Every row gives one point. Each copy is the shape, with its points in the same order, turned, moved and blurred by noise. Is it also mirrored, or only turned?

Shape, 7 rows:
[[-0.14  0.65]
 [ 0.28  0.50]
 [-0.17 -0.47]
 [ 0.29 -0.02]
 [-0.23 -0.35]
 [-0.16  0.03]
 [ 0.01  0.53]]
Copy 1, 7 rows:
[[ 0.34 -0.63]
 [ 0.49 -0.19]
 [-0.55  0.05]
 [ 0.11  0.14]
 [-0.47 -0.05]
 [-0.08 -0.29]
 [ 0.44 -0.48]]
Copy 1 is: mirrored
Copy 2, 7 rows:
[[ 0.20  0.75]
 [-0.21  0.66]
 [ 0.08 -0.36]
 [-0.26  0.16]
 [ 0.13 -0.23]
 [ 0.16  0.13]
 [ 0.09  0.65]]
Copy 2 is: mirrored

Shape:
[[ 0.03 -0.30]
 [ 0.13 -0.17]
 [-0.11  0.39]
 [ 0.02 -0.32]
 [-0.58  0.63]]
Copy 1 (5 x 2):
[[ 0.04 -0.24]
 [ 0.14 -0.10]
 [-0.13  0.45]
 [ 0.02 -0.26]
 [-0.61  0.70]]
Copy 1 is: only turned
Copy 2 (5 x 2):
[[ 0.21 -0.26]
 [ 0.05 -0.16]
 [ 0.04  0.47]
 [ 0.28 -0.30]
 [ 0.39  0.90]]
Copy 2 is: mirrored
Copy 3:
[[-0.25 -0.38]
 [-0.12 -0.29]
 [-0.08  0.33]
 [-0.27 -0.38]
 [-0.43  0.72]]
Copy 3 is: only turned
Copy 4, 5 rows:
[[ 0.00 -0.29]
 [ 0.13 -0.26]
 [-0.12  0.28]
 [-0.03 -0.42]
 [-0.54  0.62]]
Copy 4 is: only turned

Shape:
[[ 0.01 -0.26 -0.01]
 [-0.09  0.07  0.38]
 [ 0.37 -0.58 -0.67]
 [-0.03  0.30 -0.21]
 [ 0.46 -0.31  0.55]
 [-0.14  0.05  0.59]]
Copy 1, 6 rows:
[[-0.21  0.00  0.17]
 [-0.43 -0.01 -0.27]
 [ 0.33  0.03  0.77]
 [ 0.07  0.37 -0.20]
 [-0.33 -0.67 -0.08]
 [-0.63 -0.11 -0.38]]
Copy 1 is: mirrored
Copy 2, 6 rows:
[[ 0.21 -0.25 -0.02]
 [-0.17  0.16  0.05]
 [ 0.90 -0.56 -0.43]
 [ 0.03  0.10 -0.48]
 [ 0.40  0.13  0.55]
 [-0.30  0.17  0.34]]
Copy 2 is: only turned
Copy 3 (6 x 3):
[[-0.04 -0.20 -0.09]
 [-0.16 -0.22  0.46]
 [ 0.34 -0.17 -0.74]
 [ 0.00  0.30  0.00]
 [ 0.36 -0.63  0.42]
 [-0.18 -0.33  0.53]]
Copy 3 is: only turned
Copy 4, 6 rows:
[[ 0.04 -0.19  0.04]
 [-0.45 -0.08  0.02]
 [ 0.86 -0.17  0.10]
 [-0.01  0.13 -0.42]
 [-0.23  0.06  0.65]
 [-0.65 -0.11  0.11]]
Copy 4 is: only turned

Shape:
[[-0.39 -0.05  0.18  0.44]
 [-0.28  0.58  0.28 -0.39]
 [ 0.06 -0.08 -0.19 -0.35]
 [ 0.37  0.11 -0.57  0.24]
 [ 0.38 -0.12  0.30 -0.09]
 [ 0.09  0.01 -0.26  0.03]
 [-0.56 -0.10 -0.48  0.61]
 [-0.33  0.40  0.39  0.53]
 [ 0.39 -0.27 -0.26 -0.20]]
Copy 1, 9 rows:
[[ 0.11 -0.62  0.19  0.35]
 [-0.41 -0.09 -0.40 -0.12]
 [ 0.47  0.01 -0.20 -0.19]
 [ 0.69  0.18 -0.21  0.53]
 [ 0.19  0.24  0.36 -0.07]
 [ 0.45 -0.03 -0.14  0.18]
 [ 0.59 -0.84 -0.19  0.63]
 [-0.34 -0.44  0.13  0.59]
 [ 0.68  0.23  0.05 -0.09]]
Copy 1 is: only turned
Copy 2 (9 x 4):
[[-0.44 -0.13  0.34 -0.11]
 [ 0.25  0.50  0.23 -0.57]
 [ 0.31  0.17 -0.16  0.15]
 [ 0.17 -0.51 -0.51 -0.11]
 [ 0.49 -0.27  0.32  0.14]
 [ 0.12 -0.18 -0.17 -0.01]
 [-0.81 -0.21 -0.32 -0.06]
 [-0.32 -0.21  0.49 -0.57]
 [ 0.46 -0.20 -0.22  0.34]]
Copy 2 is: mirrored
Copy 3 (9 x 4):
[[ 0.26  0.72 -0.19  0.03]
 [-0.47  0.09  0.42  0.30]
 [-0.06 -0.23 -0.14 -0.17]
 [ 0.30 -0.25 -0.71  0.32]
 [ 0.40 -0.21  0.33  0.00]
 [ 0.11 -0.11 -0.30  0.08]
 [ 0.03  0.69 -0.77 -0.10]
 [ 0.27  0.80  0.12  0.46]
 [ 0.25 -0.46 -0.24 -0.13]]
Copy 3 is: mirrored

Shape:
[[ 0.30 -0.07 -0.08 -0.01  0.39 -0.03]
 [-0.32  0.28  0.41  0.00  0.88 -0.36]
 [ 0.39 -0.04 -0.64  0.46  0.22 -0.25]
 [-0.89 -0.06 -0.03 -0.19 -0.43  0.30]
 [ 0.40  0.44  0.33 -0.10 -0.21  0.65]
 [-0.50  0.08  0.44 -0.18 -0.42 -0.08]
 [ 0.32 -0.04 -0.04 -0.31 -0.07 -0.25]
 [-0.19 -0.01  0.19  0.35  0.20  0.08]
 [ 0.33  0.20 -0.60 -0.15 -0.49 -0.20]]
Copy 1:
[[ 0.11  0.49 -0.17  0.07 -0.15 -0.16]
 [-0.43  0.56  0.08 -0.14  0.52 -0.64]
 [ 0.22  0.07 -0.77  0.31 -0.25 -0.24]
 [-0.29 -0.39  0.30 -0.19  0.40  0.71]
 [-0.54  0.68  0.11  0.34 -0.43  0.63]
 [-0.53 -0.23  0.56 -0.10  0.02  0.20]
 [ 0.00  0.22  0.02 -0.20 -0.51 -0.06]
 [-0.19  0.18  0.05  0.37  0.24 -0.04]
 [-0.07 -0.17 -0.50 -0.17 -0.72  0.29]]
Copy 1 is: only turned
Copy 2:
[[-0.11  0.03  0.42 -0.04  0.22 -0.24]
 [ 0.26  0.01 -0.07 -0.14  1.04 -0.39]
 [ 0.15  0.14  0.69  0.49 -0.13 -0.41]
 [-0.22 -0.56 -0.83  0.11 -0.21 -0.44]
 [-0.62  0.48 -0.23 -0.12 -0.07  0.32]
 [ 0.18 -0.21 -0.71 -0.29 -0.09 -0.17]
 [ 0.00  0.12  0.22 -0.39 -0.17 -0.37]
 [ 0.08 -0.20 -0.08  0.20  0.31 -0.01]
 [-0.02  0.40  0.17  0.05 -0.70 -0.58]]
Copy 2 is: mirrored

Shape:
[[ 0.24  0.33  0.41 -0.19  0.34  0.12]
 [ 0.42  0.38  0.14  0.02 -0.52 -0.11]
 [-0.08  0.04  0.07  0.05  0.05  0.12]
 [ 0.04 -1.47  0.13  0.62  0.26  0.41]
 [ 0.11  0.03 -0.55 -0.14  0.21 -0.10]
 [-0.12  0.22  0.38 -0.08 -0.26 -0.03]
 [ 0.26 -0.51  0.29 -0.23 -0.23  0.14]
 [ 0.27  0.37 -0.41  0.12  0.32  0.51]
 [ 0.33  0.60  0.33 -0.01  0.20 -0.30]]
Copy 1, 9 rows:
[[-0.21 -0.46  0.44 -0.06  0.23 -0.02]
 [ 0.09 -0.12  0.24  0.40 -0.35  0.39]
 [-0.12 -0.07  0.02  0.07  0.12 -0.18]
 [-0.01 -0.61 -1.47 -0.27  0.11 -0.61]
 [-0.07  0.33 -0.10 -0.22  0.33  0.31]
 [ 0.02 -0.10  0.30  0.22 -0.23 -0.22]
 [ 0.00 -0.40 -0.26 -0.25 -0.43 -0.08]
 [-0.65  0.03 -0.03  0.12  0.49  0.34]
 [ 0.21 -0.34  0.60  0.27  0.32  0.19]]
Copy 1 is: only turned
Copy 2 (9 x 6):
[[ 0.23  0.00 -0.21  0.23  0.35 -0.38]
 [ 0.08  0.48 -0.15  0.01 -0.38 -0.13]
 [-0.09 -0.11  0.15  0.01  0.10 -0.13]
 [-0.36 -1.38  0.60  0.68 -0.56 -0.07]
 [-0.43 -0.12 -0.23 -0.01  0.18  0.39]
 [ 0.19  0.11  0.12 -0.23 -0.09 -0.38]
 [ 0.30 -0.50 -0.01  0.10 -0.41 -0.02]
 [-0.23  0.21  0.14  0.50  0.45  0.31]
 [-0.07  0.34 -0.45  0.08  0.19 -0.53]]
Copy 2 is: only turned
Copy 3:
[[-0.32  0.62  0.08 -0.08  0.18  0.23]
 [ 0.08  0.15  0.44 -0.44 -0.30 -0.04]
 [ 0.06 -0.05 -0.05  0.05  0.16  0.05]
 [-0.78 -1.25 -0.07  0.60  0.57 -0.01]
 [-0.13 -0.01 -0.49  0.15 -0.43  0.09]
 [ 0.25  0.18  0.14 -0.30  0.22 -0.07]
 [-0.46 -0.42  0.01 -0.47  0.27  0.02]
 [-0.04  0.25 -0.06  0.22 -0.39  0.77]
 [-0.11  0.82  0.24 -0.05 -0.10 -0.20]]
Copy 3 is: mirrored
Copy 4:
[[ 0.15 -0.12  0.16 -0.16  0.13 -0.46]
 [ 0.24  0.23  0.22 -0.19  0.04  0.41]
 [ 0.01 -0.30  0.10  0.19 -0.12 -0.02]
 [ 0.06 -1.71  0.09  0.65  0.56  0.38]
 [-0.36 -0.11 -0.43  0.23  0.07  0.07]
 [ 0.33 -0.13  0.25 -0.02 -0.34  0.03]
 [ 0.26 -0.75  0.00 -0.28  0.05  0.29]
 [-0.65 -0.03  0.26  0.13  0.30 -0.12]
 [ 0.36  0.34  0.11  0.01  0.14 -0.32]]
Copy 4 is: only turned

Shape:
[[-1.14  0.26  0.00  0.16 -0.30  0.25  0.00  0.54]
 [ 0.32  0.18  0.34  0.29  0.46  0.02 -0.06  0.03]
 [-0.15  0.30 -0.94 -0.65 -0.24  0.50 -0.12 -0.19]
 [ 0.04  0.13  0.35 -0.12 -0.14 -0.19  0.11  0.95]
 [-0.02 -1.29 -0.25 -0.28 -0.20  0.52 -0.22 -0.06]
 [ 0.23 -0.01  0.11  0.29 -0.14 -0.41 -0.22 -0.20]
 [ 0.30 -0.01  0.37 -0.23 -0.01 -0.44  0.07  0.30]
 [ 0.17  0.04 -0.10  0.14  0.08 -0.36 -0.13 -0.14]
 [ 0.16  0.21  0.26  0.18 -0.15  0.40 -0.15 -0.16]
 [ 0.08 -0.21  0.30 -0.06  0.05  0.22  0.23 -0.21]
 [-0.22  0.32 -0.74  0.32 -0.38 -0.18  0.21  0.01]]
Copy 1:
[[-0.31  0.55  0.81 -0.69  0.14  0.62 -0.20 -0.36]
 [ 0.41 -0.06 -0.36  0.22 -0.18  0.01 -0.05 -0.53]
 [ 0.11  0.48  0.25 -0.10 -0.54  0.38  0.01  0.98]
 [ 0.71 -0.27  0.66 -0.04  0.23  0.17  0.17 -0.42]
 [ 0.12  0.01 -0.52 -0.80  0.56 -0.05  0.78  0.69]
 [ 0.29 -0.41 -0.27 -0.22 -0.05 -0.15 -0.52 -0.16]
 [ 0.68 -0.21  0.20  0.00  0.13 -0.29 -0.15 -0.26]
 [ 0.23 -0.22 -0.20 -0.02 -0.02 -0.08 -0.45  0.01]
 [ 0.26  0.00 -0.20 -0.42 -0.53  0.05  0.03 -0.24]
 [ 0.12  0.09 -0.18 -0.19 -0.11 -0.33  0.24 -0.14]
 [-0.38 -0.22  0.34 -0.01 -0.21  0.39 -0.50  0.34]]
Copy 1 is: only turned
Copy 2:
[[-0.93 -0.56  0.12 -0.42  0.70  0.14  0.16  0.84]
 [ 0.47  0.28 -0.38  0.17  0.17  0.41  0.27  0.19]
 [ 0.17 -0.81  0.61 -0.24 -0.06 -0.02 -0.69 -0.15]
 [-0.17 -0.22 -0.39  0.11  0.35 -0.36  0.76  0.02]
 [-0.87  0.15  0.33  0.37 -0.60  0.27 -0.23 -0.61]
 [ 0.24  0.41 -0.31 -0.11 -0.10 -0.27 -0.15  0.34]
 [ 0.31  0.19 -0.05  0.00  0.10 -0.33  0.52 -0.07]
 [ 0.28  0.14 -0.10  0.06  0.05 -0.17 -0.21  0.24]
 [ 0.15  0.06 -0.25 -0.41 -0.07  0.42 -0.07  0.10]
 [ 0.02  0.31  0.01 -0.13  0.19  0.34  0.05 -0.32]
 [-0.09 -0.32 -0.21 -0.10  0.45 -0.43 -0.69  0.18]]
Copy 2 is: only turned
Copy 3:
[[ 0.09  0.05 -0.32  0.87  0.19 -0.46 -0.29 -0.70]
 [-0.20 -0.18  0.01 -0.09  0.41 -0.08  0.22  0.54]
 [-0.04  0.40  0.43  0.36 -0.07  0.46  0.93 -0.74]
 [-0.52  0.41 -0.14  0.13  0.24 -0.87  0.14  0.06]
 [ 0.26  0.74  0.06 -0.42 -0.80  0.46 -0.22 -0.12]
 [-0.56 -0.46  0.05 -0.19 -0.08 -0.05  0.03  0.16]
 [-0.40  0.00  0.10 -0.24 -0.08 -0.68  0.28  0.30]
 [-0.41 -0.35  0.00 -0.07 -0.05  0.00  0.31  0.13]
 [-0.22 -0.02  0.39  0.05  0.38  0.13 -0.11  0.08]
 [ 0.11  0.03  0.37  0.04 -0.14 -0.08  0.03  0.33]
 [-0.64 -0.21 -0.08  0.76 -0.26  0.18  0.38 -0.39]]
Copy 3 is: mirrored

Shape:
[[ 0.56 -0.03 -0.40  0.20  0.17  0.58  0.18  0.34  0.21]
 [-0.16 -0.21 -0.04 -0.48  0.42 -0.02 -0.15  0.29 -0.10]
 [ 0.30  0.10  0.24 -0.07 -0.27  0.63  0.11  0.30 -0.64]
 [-0.22  0.01  0.31 -0.46  0.41  0.28 -0.20  0.37  0.20]
 [ 0.23  0.10 -0.50 -0.17  0.45  0.33 -0.18 -1.34  0.06]
 [-0.17 -0.58  0.15 -0.32 -0.03 -0.10  0.27  0.30 -0.28]
 [-0.28 -0.33 -0.52 -0.30  0.52  0.20  0.01  0.30  0.11]
 [-0.29 -0.19 -0.29 -0.38 -0.09  0.37  0.16  0.31 -0.37]
 [-0.18  0.09  0.08 -0.37  0.32 -0.18  0.14  0.28  0.08]
 [-0.08  0.16  0.20  0.28 -0.11  0.27 -0.07  0.13 -0.26]
 [-0.15  0.11 -0.59  0.19 -1.19 -0.05  0.46  0.27  0.03]
 [ 0.11  0.26  0.01  0.18  0.40  0.36  0.00  0.05 -0.33]
 [-0.22  0.15  0.22  0.20  0.12  0.47  0.05 -1.16  0.22]
 [-0.15  0.12  0.23 -0.25  0.09  0.40  0.89  0.35 -0.22]
 [-0.08 -0.11 -0.23  0.24  0.40  0.18  0.01  0.37  0.15]]
Copy 1 (15 x 9):
[[ 0.17 -0.07  0.04 -0.56 -0.69  0.38  0.29  0.43  0.35]
 [ 0.23 -0.01 -0.09 -0.12 -0.11  0.14  0.07  0.65 -0.62]
 [-0.18 -0.09  0.51  0.14 -0.31  0.56 -0.26  0.53  0.26]
 [ 0.18  0.11  0.38 -0.31  0.17  0.29  0.21  0.47 -0.68]
 [ 0.30 -0.01 -0.91 -0.68  0.43  0.79 -0.54 -0.17  0.24]
 [-0.28 -0.22 -0.04  0.07  0.08 -0.18 -0.10  0.88 -0.16]
 [ 0.19  0.44 -0.27 -0.45 -0.26  0.09  0.11  0.72 -0.44]
 [-0.26  0.38  0.06 -0.14 -0.23  0.26 -0.29  0.82 -0.11]
 [ 0.34  0.14  0.01  0.01  0.21 -0.03  0.29  0.54 -0.28]
 [-0.34  0.01  0.14  0.21 -0.13  0.49  0.18 -0.01 -0.03]
 [-0.69  0.67  0.14  0.06 -0.50 -0.68 -0.10  0.11  0.85]
 [ 0.15  0.02 -0.11  0.16 -0.27  0.81  0.23  0.24 -0.12]
 [-0.35  0.04 -0.46 -0.45  0.78  0.84 -0.11 -0.18  0.23]
 [-0.09  0.18  0.27  0.22  0.08  0.40  0.48  1.14  0.41]
 [ 0.02  0.19 -0.16 -0.20 -0.37  0.37  0.53  0.37 -0.33]]
Copy 1 is: mirrored
Copy 2 (15 x 9):
[[-0.02  0.69 -0.54  0.38 -0.29  0.42 -0.11  0.20 -0.37]
 [-0.13 -0.18 -0.25  0.09  0.05 -0.25  0.53  0.36 -0.09]
 [-0.20  0.30  0.08 -0.48 -0.38  0.33 -0.14  0.13 -0.59]
 [-0.37  0.22 -0.09 -0.05 -0.17 -0.22  0.52  0.34  0.32]
 [ 0.81 -0.07 -0.93 -0.24  0.19  0.60 -0.08 -0.48  0.70]
 [-0.05 -0.20  0.39  0.25 -0.09  0.10  0.49  0.18 -0.30]
 [-0.34 -0.11 -0.57  0.37 -0.06  0.10  0.50  0.31  0.00]
 [-0.36 -0.39 -0.14  0.01 -0.27  0.31  0.17  0.12 -0.26]
 [-0.21 -0.07 -0.10  0.30 -0.17 -0.36  0.22  0.02  0.09]
 [-0.26  0.37  0.18 -0.29  0.21  0.26 -0.27  0.06 -0.12]
 [-0.20 -0.34  0.42  0.60 -0.31  0.58 -1.00  0.25 -0.26]
 [-0.14  0.43 -0.37 -0.24  0.12  0.03  0.01 -0.12 -0.17]
 [ 0.26  0.26 -0.07 -0.26  0.27  0.65 -0.11 -0.62  0.92]
 [-0.46  0.26  0.20  0.24 -0.42  0.08  0.19 -0.57 -0.44]
 [-0.38  0.31 -0.36  0.43  0.20  0.13  0.16  0.17 -0.13]]
Copy 2 is: only turned
